Each point is reached from the start by the listed moves, each made 0, 1 or 2 times, or once backwards (-1), plus a little noise. Is the number of moves made odd or even? Then give how often each move was made.

Moves:
(1): [  6.9 -20.4   9.7]
(2): [-0.3 18.0 25.3]
Start: [-12.1   9.8  -9.4]
Points:
[-11.8  -7.8 -36.1] -> odd (0, -1)
[-19.4  29.7 -21.1] -> odd (-1, 0)
[  1.4 -12.9  34.9] -> odd (2, 1)

Moves:
(1): [11.8 -8.3 -5.7  4.6 14.0 -0.3 -1.5 -2.4]
(2): [  7.5  20.9  -5.9 -15.9   3.8  -7.8  10.3  -2.0]
(3): [  3.8   3.5  20.1   3.0 -16.4  -3.5 -11.5 -16.7]
(4): [  7.1  22.2  -6.7   4.0 -11.3  19.6   2.5  11.7]
(5): [-10.1  13.9   5.5   6.3  16.4   0.3  -8.1 -10.5]
(6): [-10.1   2.2  -7.4  -8.8 -18.0  15.2  -3.1 -14.6]
Start: [  9.3   1.1   4.0  19.2   7.3 -21.5  -2.8   3.6]
Points:
[  9.2 -19.7  53.1  11.7 -42.9 -49.5 -16.0 -26.9] -> odd (-1, 0, 2, -1, -1, 0)
[ -8.4  64.2 -38.6   0.4  24.3  21.3  -3.4 -24.5] -> even (1, 1, -1, 1, 2, 2)
[ 20.9  30.5  14.8  46.3 -35.8  19.5 -19.9  12.1] -> even (0, -1, 1, 2, 0, 0)

Moves:
(1): [ 21.8  -0.5 -16.9  -7.6 -21.5  -9.4   7.8   5.6  -4.3   6.8   4.6 -14.6]
(2): [ -0.6  21.0   1.4   4.0   2.3 -18.4 -13.8  11.0  -0.3  -0.5   6.4   8.0]
(3): [ 16.2  -1.3   7.6   8.1  13.6 -11.6  -0.5  -8.4 -10.7  30.7   9.1   2.5]
(4): [ -4.6  -2.4   0.5  13.3   4.8 -11.0  -4.9   2.6   1.8   2.2   4.9 -10.5]
(5): [ 10.7  -0.4  15.6  -3.8   5.4   2.1 -18.3   6.0   7.0  -1.3  -6.7   7.5]
(6): [-6.8 12.9 -9.3  0.7 -0.3 18.8  1.8 20.9  6.4 19.4 14.8  6.7]
(7): [ -8.5 -13.1  15.4  -9.3  23.9  -0.3   9.5  22.1  -8.6  -4.6   6.6  -2.3]
(8): [ -4.0  -0.9   6.2  -8.8  -8.9  -8.5  -2.9   7.7   2.9   8.7  -5.3 -11.2]
(9): [-9.5 -2.6 -3.8 -4.3 -7.2 -8.7  4.5 -4.7 11.9 -4.1  2.4  9.8]
Start: [ -2.0   5.7  -2.1   6.2   7.7   4.7   4.2  -6.8  10.4   2.9   1.9 -16.7]
Points:
[-32.9  72.2 -56.6  25.3 -28.7  -5.0  -7.0   3.2  37.9 -15.4  27.8  18.6] -> even (0, 2, -1, 0, -1, 1, -1, -1, 1)
[-38.4   5.7  30.7 -34.5  -0.7  51.2 -14.3  34.6  68.8  39.8  -3.1  26.1] -> odd (-1, -1, 0, -1, 2, 2, 0, 2, 2)
[ 30.6  41.2 -28.7  23.7 -22.1  -2.8 -36.5   1.2  17.7 -20.2   0.2 -26.0] -> even (1, 1, -1, 1, 1, 0, -1, -1, -1)
[ 21.0  48.2   5.2  -0.9 -10.3  -8.7 -41.3  -6.0  50.1  43.4  12.5  48.8] -> odd (0, 1, 1, -1, 2, 1, -1, 0, 2)
[ 40.2 -32.9  -3.8 -31.6  -9.8  -1.8  18.9  10.1  27.6  -7.7   8.5 -10.3] -> odd (2, -1, 0, 0, 2, 0, 1, -1, 2)
